Each row is a point. To make a cloud, some directions were put in groups of two or more. Within a group, all points are equally far from the middle, so they leave a hole (a ring in 2 directions, a hollow ball in 3). The other directions are filled evenly. Then the cloud was stretched, turned, moved and blurred a little. How many holes are there, and how many directions does each take, smallest first?
In the rows, 128 means zero.

Cloud (13 x 2):
[[128 163]
 [189 116]
 [131  93]
 [190 145]
 [105 130]
 [193 137]
 [119 100]
 [142  91]
 [105 121]
 [125  96]
 [172  97]
 [168  95]
 [122  97]]
Holes: 1 (2)

Cloud (27 x 4):
[[145 157 124  85]
 [142 124 181 210]
 [119 142 148 181]
 [100  90 165 122]
 [ 89 155 140  91]
 [ 81 127 179 144]
 [ 81 118 173 172]
 [ 73 130 150 166]
 [147 111 163  97]
 [129 164 128 128]
 [126 110 191 197]
 [106 154 135  76]
 [117 135 105 142]
 [130  92 152 172]
 [105 132  80  98]
 [127 165 124 108]
 [151 133 106  88]
 [179 119 134 152]
 [162 110 188 127]
 [143 107 162  99]
 [ 88 135 169 105]
 [115 134 173 195]
 [131 123 100 133]
 [116 144 129 162]
 [ 95 103 180 172]
 [173 146 130 153]
 [128 108  99  70]]
Holes: 1 (3)

Cloud (46 x 6):
[[138 112  96 164 181 106]
 [113 106  96 173 105 117]
 [ 70 135  67 163 112 145]
 [ 74 155 119 116 133 157]
 [ 96 161  92 183 149  96]
 [146 127 164  99 161  89]
 [137 149  90 168 178  96]
 [ 89 129 205 133  91 122]
 [138 125 162 129 131 155]
 [142 154 109 132 166 127]
 [ 53 153 115 166 102 108]
 [ 88 143 115 154 123  75]
 [ 70 136 122 161 104  89]
 [ 72 123 186 149  94 131]
 [ 64 152 137  98 116 153]
 [150 102 171 140 111  86]
 [161 133 191 110 108 137]
 [115 175 163 155  95 145]
 [140 179 169 144  89 126]
 [139 130 141 177 170  98]
 [145 146 117 109 151  73]
 [138 141 167  88  97 149]
 [118 127 211 111  78 122]
 [141 114 198 122  89 113]
 [124 179 197 100  77 120]
 [ 41 131 144 156  82 140]
 [164 117 184 140 113 121]
 [ 87 153 170 114  55 127]
 [180 136 147 131 163 115]
 [143 160  91 127 127  88]
 [119 151 134  76 117 119]
 [111 104 124 169 100 136]
 [ 50 117 119 178  97 140]
 [134 105 149 102 155  93]
 [111 177 164 130 108  84]
 [151 177 172 105 101 137]
 [133 143 182 143 110 151]
 [107 147 160 185 116 123]
 [107 102 151 100  92 128]
 [113 142  96 120 113 151]
 [ 71  98 108 125 134 122]
 [110 117 127 147  76 117]
 [158  94 132 136 137 119]
 [ 73 151  98 141 120  91]
 [ 80 161  97 189 102 125]
 [ 63 143 152 140  71 113]]
Holes: 2 (2, 4)

Cloud, 104 rows:
[[ 76  50 147 122  95 126 154  81 157]
 [106 114 141 158 137 162 161 170 156]
 [163  98 135 154 137  89 126  86 146]
 [161 121 144 131 112 122 171 113 142]
 [110 137 116  95 140 151 135  68 184]
 [130 108  76 168 172 140 118 146 129]
 [145 100 109 109 162 100 158 162 169]
 [146 115 214  89 125 128 146 149 113]
 [152 103 140 130 146  64 111  78 143]
 [ 99 140 163 104 146 112 141  73 135]
 [113  94 115 114 140  95  86 121  88]
 [ 81  83 130 131  71 140 118 126 120]
 [138 107  96 105 159 155 179  66 105]
 [169  70 124 101  93 128 131 127  87]
 [144  40 105  84  98 128 125 103 148]
 [128 110  97 142  87 156 106  86 127]
 [179 119 129 137 113 141 173 124 112]
 [128  56 133  77 140 159 191 119 179]
 [147  84 139 133 135 173 186 148  94]
 [157 133 146 179 167 148 155 113 103]
 [128 121 141 103 117  70 122  78 119]
 [123 125  94 144 143 104 129 181 197]
 [113  69 104 107 135 109 115 118 200]
 [163  81 153 111  90 111 119 129 182]
 [ 88 100 123 134 159  96  81 104 208]
 [ 92 125 140 116  79 126 142 127 133]
 [ 82 120 131 126  81 114 125 111 134]
 [122 104 155 114 164 153  90 130 161]
 [131  81  62 129 177 123 161 105 152]
 [151  35  95 108 144 141 132 122 159]
 [155  73 100 117 120 108 130 144 174]
 [122  37 122 156 123 150 104 166 165]
 [166 116 130  91 107 163 166 119  80]
 [ 88  22 135 151 148 115 118 133 150]
 [122  56  62 127 156 180 165 125 134]
 [127  96 177  64 106 107 152  79 127]
 [115 122 142 111 119 140 185 172 135]
 [132 102 125  67 144 119 149 153 172]
 [157  89 140  71 148 168 156  78 115]
 [151  93 140 157 174 178 137 118 165]
 [ 88  87 111 129 161 174 127 103 136]
 [127 101 138 104 143 124 106 149 232]
 [ 85 149 119 177 141 139 145 103 102]
 [141  79 141 145 118 194 165 130 134]
 [169  94  73 148 144 103 143 147 128]
 [ 70 129 110 107 151 153 119  92 122]
 [ 81  80 109 160 100 133  78 139 163]
 [123  92  87 119 110 104 112 116 178]
 [137  84 108 158 191 113 120  95 211]
 [ 83 138 141 156 107 146 130 114 137]
 [145  55 106  83 134 159 115 148 132]
 [120  69 147 156 144  93 118 172 198]
 [161  76 137 141 184 161 168 103 181]
 [111  66 137 194 136 119  90 138 155]
 [136 114 114 120 145  82  89 105 185]
 [ 99  97 103 138 147 174 150 148 131]
 [168 102 133 133 140 110  74 138 128]
 [119  66 117 136  94 141 101 117 112]
 [109  82 182  64 152 135 113 128 184]
 [156 129  91 121 155 166 151 127 130]
 [ 94 107  91 109 145 121 105 147 116]
 [131 158  90 121 149 156 139  79 166]
 [136 101 127 150 103 134 116 109  91]
 [132 139 136 115 145 134 141  74  48]
 [177  80 121 117 189 137 154 122 139]
 [161  95  82  85 131 122 116 134 152]
 [157  85 137 154 117 116 146  96 153]
 [ 70 120 147 134 136 141 138  78 137]
 [124  89 170 128 100  94 150 151  98]
 [160 113  89 150 180  98 101 108 108]
 [158  94 150  96 169 124 190  64 110]
 [149 119  48 143 183 112 159 122 125]
 [122 119  97 152 159 159 104 148 151]
 [181  80 118  99 133 109 107 137 104]
 [123 104  74 139 134  73 157  71  94]
 [102 129  94  84 135 144 168  91 151]
 [118  90 158 161 108 148  94  91 131]
 [152 175 106 151 135 143 141  97  77]
 [112 117 111 145 148 125 155 201 169]
 [ 68  52 111 149 107 111 124 120 128]
 [134 108 126 133 175 149 150  82 198]
 [136 186 154 151 140 129 116 122  94]
 [118  70 118 157 134 145  82 156 171]
 [114  78 111 133 134  95 129 162 185]
 [135 119  90 115 119  77 119  97 128]
 [142  93  74 159 117 120 123 153 200]
 [140  61  92 132 133 145  96 114 170]
 [174  81 115 109 140 128 126 162 201]
 [ 87 161 114 122 169 119 121 110 127]
 [155  86 115 104 136  96  96  74 136]
 [127  92 120  90 167 148 135  75 193]
 [105 108 175 123 118 168 126 120 147]
 [108 147 195 122 141 116 110  79 170]
 [180 138 156  81 147 125 142 170 193]
 [126  70 123 127 131 124  95  30 107]
 [134 113 138 140 164 109 150 205 150]
 [ 81 121 134 145 153 146 139  72  97]
 [140  78  89 145  97 150  92 145 153]
 [102  84 164 133 139 149 161 100  98]
 [ 96  28  68 107 119 133 160 135 189]
 [141 101 144 138 169 107  73 138 134]
 [100  84  87 102 149 152  86 105 129]
 [101  71 148  94 112 163 185 130 183]
 [145  82 141 147 135  85 136  77 147]]
Holes: 2 (2, 2)

Cloud, 93 rows:
[[111 104 177 132  89 106 165 162 142]
 [163 151 105 133 176 119 126 124 100]
 [105  84 116 171  79 108 146 134 168]
 [127  98 131  61  94 138 171 125 127]
 [ 97 124 113 193 111 110 108  92  96]
 [ 85 116 153  83 140 160 190 100  77]
 [106 130 190 143 192 174 142 151 115]
 [ 81 147 168 194 153  82 112 131 189]
 [131 162 135  81 150 189 166 144 117]
 [132 124 140 156 155 159 129 197 130]
 [125  62 149 137 103 131 163 162 138]
 [129 109  74 118 143 116 175 102  97]
 [ 71 119 101 187 178 174 146 101  95]
 [173  81  98 111  96 160 167  95 121]
 [106 117 164  78 125 161 132 158  89]
 [101 102 157 144 120 146 178 169 176]
 [115 182 111 114 150 129 107 135 139]
 [168 157  95 144 139 189 180  91 107]
 [119 151  78 219 129 155 145 134 148]
 [159 107 102 154 146 198 174  99 130]
 [132 142 110  72 136 178 133 152  97]
 [ 77 129 145  89 144 110 129 159 102]
 [131  85  97 109 148 100 146 109 133]
 [131 106 173 124 120 119 190 142 103]
 [135  81 155 128  86 136 139 119  87]
 [123 147 142  96 111 146 173 103 133]
 [131 100 138 197 158 131 166 103 148]
 [ 54 121 118 177 122 124 128 114 161]
 [168 125 151 189 131 123 150 114 182]
 [ 86 112 109 142 149 136 138 144 178]
 [109 128 127 150 163 166 198 104 167]
 [114  94 161  37 133 102 125 186 115]
 [152 137 132 128 147  81 109 136  92]
 [166 133 109 184 113 119 151  57 150]
 [129  51  90 144 112 132 139 134 149]
 [103 117 134 178 157  98 159 141 112]
 [126 161 102 194 179 173 130 177 153]
 [129 164 191 140 117  83 168 127 131]
 [ 88 103 130 157 156 103 183 121  91]
 [128 124  99 145 162 191 149  60 115]
 [119  99 150 126 158 197 136 137 153]
 [176 134 113 140  99 157 135  72 124]
 [182 123 141 102 160 178 122 138 135]
 [100 173  98 125 193 155 152 123 135]
 [126  75 135  76 115 146 138 144 171]
 [119 170 143  87 174 147 113 195  98]
 [169  89 114 109  65 113 143 113 157]
 [ 72 137 162 125 186 140 143 117  81]
 [142 117 171 137 114  96 134 200 137]
 [123 130 130  85  96 142 197 123 118]
 [111  91 103 106 148 173 102 141 149]
 [129 158 114 139 117  68 139 103 138]
 [111 107  78 164 138 174 114 120 137]
 [173  82 108  73 106 118 133 150 113]
 [125 174 138 145 163 160 145  93 160]
 [ 74  93 158 131 134 180 177 134 142]
 [170  90 122 105 128 135 176  89 106]
 [113  93 122 102 134 169 142  55 124]
 [113 182 149 126 190 125 104 156  91]
 [143 174 100 221 149 130 139 166 181]
 [171  85 130 131 135 166 121 159 157]
 [ 92 140 162 154 153 112  73 156 128]
 [151 127  73 175  87 182 153 104 148]
 [ 98 108 160 149 152  72 145 147 119]
 [109 122 101 114 156 115 171  94 124]
 [108 133 141 151 174 102 184 141  90]
 [134 195 147 145 179 149 133 106 158]
 [ 81 116 169 123 131 174 155 153 124]
 [ 93 159  85 149 132 174 152 140 174]
 [ 71 133 153 153 163 125  98 152 132]
 [119 149 123  92 106  98 126 146 148]
 [140 158 132 162 123 116 187  88  85]
 [139  92 105  81 117 137 124 141  63]
 [100  75  99 162 161 155 105 109 119]
 [186 208 129 174 150 137 151 103 130]
 [143 174 142 208 131 181 142 134 165]
 [110 130 109 125 121 195 174  84 147]
 [136 110 140 188 141 161 127  81 142]
 [132 149 112  75 148 189 143 161 123]
 [131 137 143 140 120 115 164 194 119]
 [119  77 169 101 154 177 110 164 163]
 [133 105 106 101 129 107 153 149  79]
 [173 126 121 137 107 140 124  57 112]
 [131 140 176 136 123 129 118  95  85]
 [ 72 118 135 146 125 193 177 142 147]
 [139 104 130 186 188 124 114 129 147]
 [ 83 167 102 209 151 149 116  80 162]
 [ 91 117  94 133 139 134 108  82 150]
 [165 140  97 120 107 121 156 156 152]
 [174 112 105 132  91 146 158  64 112]
 [ 62 129 149 164 199 149 135 132 131]
 [ 45 122 116 169 148 133 175 136 136]
 [ 94 165 167 113 164  88 111 129 113]]
Holes: 3 (2, 2, 2)
